Every row gives one point. The points of each table are mixes of a few directions, plus a little noise. Count the directions of each table, and those that both share. Where both have some left over, give the other angles between the two spaces (their principal angles), to ten degrees, smallest first.

First:
[[  0   0]
 [  3  -3]
 [-44  29]
 [-29  20]
 [ 19 -11]
 [ 51 -36]]
Second:
[[  0   0]
 [ 16  23]
 [ 13  21]
 [-40 -59]
 [ 10  16]]
Directions: first 1, second 1, shared 0; angles 90

First, 5 rows:
[[-27   3  43 -30]
 [-10   5  -6  -2]
 [ 34  -5 -40  31]
 [ 45 -12 -19  27]
 [-41  10  24 -29]]
Second:
[[ -9  15 -66  25]
 [ 11 -17  83 -29]
 [  2  -2   9  -4]
 [ -6  10 -47  18]
 [ -3   6 -27  11]
 [  6  -9  42 -17]
 [  0  -2   6  -2]]
Directions: first 2, second 1, shared 1

First, 8 rows:
[[-13 -90  95  20  60  34 -22  24  59]
 [ -3  30  -4 -61  19   3  18  -3  14]
 [  1  13 -39  -5 -40 -18   4  -8   2]
 [  1 -18  20  27 -22   1  27   5 -11]
 [-11  55  -2 -20 -13  -7 -16   6 -13]
 [  3  -9 -14  -1   9  -1 -16  -4  10]
 [  8  10 -32  23 -18 -11  -9  -8 -24]
 [ 15   8 -23  17   5  -2  13 -11 -37]]
Second (7 x 9):
[[ -3  31   6  -9  -6  14 -24  25   4]
 [-22  11  38   3   3  -6   3   6 -27]
 [ 18   8 -23  -2  -7   1 -11  -8  33]
 [ 14  57   3  -5  24   3 -37 -11  11]
 [ 25 -63 -40  17  -7 -27  40 -56  34]
 [  8   1 -31 -16  34  38 -15  40 -39]
 [-39 -44  47  13 -40 -23  44   4 -16]]
Directions: first 5, second 4, shared 2; angles 40, 90

First (10 x 12):
[[-44 -18 -40  27  20  20 -26  -2  16  38   9 -80]
 [ 41  10  66 -20 -24 -35  17  17 -35 -35 -25  72]
 [-25  -5 -50  10  17  28  -8 -16  29  20  21 -43]
 [ -7  -6   4   7   1  -3  -8   6  -5   6  -4 -15]
 [ 33   6  73 -13 -24 -41   9  24 -42 -28 -32  58]
 [-19  -9 -13  13   7   5 -13   2   3  16   2 -36]
 [ 20   7  23 -12 -11 -11  11   4 -11 -18  -7  36]
 [ 32  14  25 -20 -14 -11  21  -1  -7 -28  -4  59]
 [-10   8 -63  -4  16  37   8 -29  41   8  33 -14]
 [-20  -7 -24  11  10  13 -11  -3  11  17   7 -37]]
Second:
[[  73    0   -1  -18   10  -27  -12  -30  -29    7   28   25]
 [  77   -1   -1  -19   12  -29  -11  -31  -30    5   29   27]
 [ -72    1    0   18  -11   27   12   30   27   -5  -28  -26]
 [  69   -1    0  -17   10  -25   -9  -28  -26    6   27   23]
 [ -38    1    1    9   -6   14    5   16   14   -3  -14  -14]
 [  32    2   -2   -7    5  -13   -5  -14  -12    4   12   12]
 [ -33    1    1    9   -5   12    5   13   14   -2  -12  -13]
 [-108    1    1   28  -16   41   16   42   41   -9  -41  -38]]
Directions: first 2, second 1, shared 0; angles 60

First (11 x 20):
[[ -4 -32  -8  -7 -35 -24 -32   9   5   0 -40  -5 -23   5  15  15   4 -36
   22   0]
 [  1  20  25 -17  25   1 -11  -4   1  23  29  26 -20  -3 -21  22   5  22
   22  17]
 [ 11 -58 -18  26 -89  -8 -34  14  15   1 -51 -16 -14  10  21 -12 -20 -26
   -3  -1]
 [ -5  31  -5 -10  52  13  20 -12 -25  -6   1  -1  21  -7   0  10  13  -4
    1 -25]
 [  7  -1  26  -3 -11  -8 -19  -3  18   8  23  22  -8  -2 -22  -1   8  23
   23  10]
 [-19 -10 -15 -10  13 -34  11   0   6 -44 -23 -23  23  -5  16 -13  26 -38
    6 -22]
 [ 36   5  29  28 -36  43 -28  -8  -5  38  13  31   3   1 -32  -2 -11  56
   19 -11]
 [-10   6  -2 -21  15  -5  -5   5  -7  22   3   6 -32   4   4  29 -10 -10
    1  27]
 [-15 -26 -11  11 -20 -38  25  11  36 -51  10 -29  20  -2  13 -49   6 -14
  -28  13]
 [ -3  43 -10  11  58  31  60  -9 -20 -19  35 -12  46  -7  -3 -26  -2  27
  -44 -16]
 [  1  23 -11  -7  27  28   8   0 -29  30   0   4 -16   5   5  28 -21   2
  -18   7]]
Second:
[[ 15  26 -25  19  14  65  22  -1 -44  38  -4  -3   1   9  11  16 -42  19
  -45  -5]
 [ -8 -13  12 -10  -7 -33 -11   1  23 -20   3   2   0  -4  -5  -8  21 -10
   22   4]
 [ -6 -12  11  -9  -5 -28 -11   1  19 -16   2   1   0  -4  -6  -6  18  -8
   20   2]
 [ -5  -9   9  -7  -4 -22  -6   1  15 -14   3   1  -1  -3  -3  -6  15  -6
   16   1]
 [-12 -20  18 -15 -10 -50 -16   0  33 -29   4   1   0  -6  -8 -12  32 -14
   34   4]
 [ 29  50 -45  34  26 121  41  -2 -81  73  -9  -6   0  17  22  31 -78  34
  -84  -8]
 [ -7 -12  13  -9  -6 -32 -11   1  21 -20   4   2  -1  -4  -6  -8  21  -9
   21   3]
 [ -7 -13  11  -8  -6 -30 -10   1  20 -18   3   2   0  -4  -5  -7  19  -7
   20   2]
 [  2   3  -3   2   2   8   2   0  -6   4  -1   0   0   1   1   2  -4   2
   -6   0]]
Directions: first 5, second 1, shared 1

First (11 x 32):
[[ 16   9  -8  22 -34   5  21 -15  11  18 -12   1  -2 -11 -14  20  -8 -18
   14  16 -14 -25 -14  -8  -2  33  31  15  -1  -7 -34 -15]
 [ 11  11  18   5 -21   2 -28   6 -26 -15 -27  -8  15  46 -14   4  -3 -25
   -3  19 -36 -68 -52 -45   7  35   3   6 -25  15 -34 -39]
 [ -6   7  32  32  18  -9 -22  57 -29 -50  -4  41  21 -16 -37   0 -26  54
   23  26 -17 -45 -20 -23 -28 -56 -16 -14  -2 -14   8 -23]
 [ -4  -9  -8 -17  -5 -17  -4 -36  10  41   7   6 -13  -1 -13 -25   8 -24
    1   5 -35  25   9  21  19  33   8 -21  13  -4   4  -4]
 [-25 -10 -18 -37  -2  16  -2 -56   7  36 -10 -35  -9  29   9 -15  -6 -52
  -12  16   9  18  11  -9  12  44  17 -14  19 -10 -25  -7]
 [ 10   2   4  -8   6  23   7  31  23 -28  21  -6 -20 -27  36  16  15  36
  -16 -50  29  23   9  24  -2 -24   3  30 -22  15  27  28]
 [ 11   8  29  -9  13  20 -31  59  -7 -63   8  -5  -4  11  30   9  15  39
  -26 -46   8 -22 -29  -9   0 -29 -17  28 -45  30  24   6]
 [-67 -11 -29 -42  17  71  24 -54  26  10 -10 -52 -14 -10  20   9 -57 -25
    2  40  93  39  50 -23 -33  -2  46 -11  54 -54 -41   4]
 [-19 -21 -15 -21  46 -31   2 -15 -14  18  17  -5  13  14  16 -30  21  -2
  -12 -12  33  66  49  26  11 -38 -52 -31  27   3  47  40]
 [ 25  10  12  35 -26 -16   9  21  19   6  13  53 -17 -59 -39   5  -6  35
   29   1 -61 -16 -15  29  -5   4  29   4  -8  -9   4 -16]
 [ 49   1 -17  42 -10 -64  28   1 -24  29  -1  11  30  23   3   7  49 -18
    0 -16  -9   2   2  18  24   0 -52   9 -10  37  21  28]]
Second:
[[ 28 -33  15  -2  12  40 -27  11   9  -5  49 -24 -16   7   8 -30 -25  26
    3   4  23  47  -4 -16   8  -6 -15 -10   9   0  13   8]
 [ 31 -33   6 -21 -20  17 -80  -7   2 -80  32 -34 -32 -23   5 -22  13  25
   14   9 -17  -1  -6   5  52   7 -47  12 -14 -10  15   8]
 [ 39 -23 -22  37 -23  27  11  23  18  28  -1  -5 -37  25  19   4 -36 -12
  -16 -54  28 -19  -7  17  -2 -12 -15  39  15  14 -22  24]
 [ 17  -5 -21 -15 -27  17 -21   3  -9  22 -10   4 -60  28  27  11  14 -10
    7   9  12  -1  -8   5  15  22  13  26 -17   5 -34  -1]
 [-30  23  12  -1  20 -43  51 -33  23   6 -18   9  59 -35 -52 -19   7   0
   -9  -4 -56 -23 -14 -42  -7   9 -11 -22  16  28  22 -27]
 [ 39  62  14  10   1 -53  57  -9 -62 -12 -57  42  66  12 -13  18 -20 -13
    1  20 -50 -47 -42  34  -6   7  33 -11 -20 -14 -23  -7]
 [-52   0   5 -13  25 -12  28 -23  42  32   8  -1  20 -25 -30 -19  20   2
   -8   1 -17  15   9 -59 -16   8  -5 -21  20  30  24 -27]
 [-36  -2 -24  42 -11 -11   1  34   1   0 -22   3   5  -2  24  55   4 -27
  -12 -47  54 -34  51  64 -26 -41   1  21   6 -31  -2  33]
 [-36  10  13 -38  24  13 -22   2 -24  14  22   5  -4  12  17   6  26  12
   19  60  28  61  20  -7 -14   7  42 -36 -17 -23   6 -12]]
Directions: first 6, second 6, shared 0; angles 30, 50, 50, 60, 80, 90

First, 10 rows:
[[ -4  -1   9  -5  -5   3  -8  16   4 -13  15   2  -9   4 -29 -15   7   2
    3   3   9   4   9 -22   6  16 -26   5  -7  -2  -9  -6]
 [ 57  19 -19   8  11   4  14 -61  24  42 -47 -45  36  35  60  55 -23  -1
   12 -12 -34 -27  -5  53 -48 -49  76  -5  -7  24   6  30]
 [-16  -4  32   9 -39 -45   5  45 -26 -30   5  23  -2 -12  12  20  19  36
  -35  17  10  15  43  -1   5   7  -1  -5 -14 -30  13 -15]
 [-40 -15 -19   1  22  12   2   0 -22   5   9  30 -14 -41   1 -32  -4 -23
    0  -4   8  10 -39  -1  32   9 -17  -3  31  -3   7  -9]
 [-22  -6  28  -1 -27 -23  -7  48 -15 -35  23  21 -15  -9 -28 -11  21  22
  -19  14  19  16  32 -28  16  25 -35   2 -13 -22  -1 -18]
 [ 37  15  50  -2 -52 -34  -9  39  18 -35   7 -24   7  50 -25  34  22  48
  -15  17   5   0  80 -23 -30   9  -7   7 -53 -13 -11  -2]
 [ 17   5 -18  -1  19  18   2 -32  13  22 -14 -17   9   9  12   5 -13 -15
   16 -10 -12 -11 -21  15 -11 -15  19   0   6  17  -2  13]
 [-63 -21  11   6 -12 -26   4  48 -47 -28  22  56 -23 -56  -1 -26  16   8
  -31  13  23  27  -2 -12  44  24 -32  -6  20 -32  16 -27]
 [-27 -12 -54  -6  63  56   0 -47   1  38   1  10 -11 -35  -3 -50 -25 -61
   33 -22  -4  -5 -87   6  28  -1 -10   0  50  26  -3   6]
 [ 61  20 -18  -7  21  34  -3 -57  49  35 -24 -57  22  53   2  21 -20 -16
   36 -16 -25 -28 -10  14 -42 -25  32   6 -14  37 -17  29]]
Second:
[[ -16   -3   35    2  -37  -40   -1   51  -15  -37   14   20   -9   -2
   -10    8   19   36  -25   18   13   16   44  -18    6   22  -17    3
   -21  -24    6  -15]
 [ -50   -1   12   -3  -13  -37    2   53    4  -40  -16   34  -17   -4
     3  -10    6   31    6   23  -12   41   -9   -6   -4   58  -15   40
    -7   17   11    1]
 [  -2   11   25    4   -5  -21   -6   30    8  -22   -4   -6   -4   13
   -10   13   24   13   -7   28   -1   18   22   -8    3   15  -16   22
   -26   -4    0  -19]
 [  -8    4  -16   -6   22   16   -4  -10   18    5  -12   -4   -5    5
    -3  -12   -7  -12   24   -1   -9    5  -30    0   -2   15   -5   18
     6   23   -3    7]
 [ 100   44   28   17   50   36  -14  -47   40   31    3 -100   24   56
   -31   54   52  -53   -7   40    5  -32   46   -1   10  -75   -8   -4
   -56  -22  -29  -52]
 [  17    5  -22    0   26   23    3  -40   10   29  -14  -20    9    2
    14    6  -12  -24   12   -9  -11  -15  -22   17   -6  -25   21   -5
    12   11   -2    9]
 [ -74  -29  -14   -2  -44  -48   18   42  -38  -26  -17   76  -11  -41
    47  -17  -31   51   -9  -18  -10   29  -22   16  -10   48   22    5
    35   10   30   35]
 [  45   10   -3   -8   32   57  -20  -33   27   22   30  -45   -1   25
   -59  -19    8  -45   19   -7   15  -27    4  -33   13  -22  -33  -11
   -11   -2  -32  -13]
 [ -16  -29   10   -3  -55  -15    3   22  -44  -15   37   39   -5  -31
    -9  -20  -13   30  -27  -33   28  -12   32  -18    6    1   -7  -44
    19  -34    4   12]
 [   1   -5  -33   14    7   -8   24  -44  -19   37  -37    6   22  -21
    81   32  -31    0   -6  -18  -22  -11  -30   61  -18  -38   72  -19
    31    7   26   24]
 [   2   -6  -22   -9   19   37   -7  -24   12   15   14   -2   -7    0
   -26  -32  -16  -23   25  -21    1  -12  -29  -15    4    6  -14   -2
    17   18  -14   14]]
Directions: first 3, second 4, shared 2; angles 50
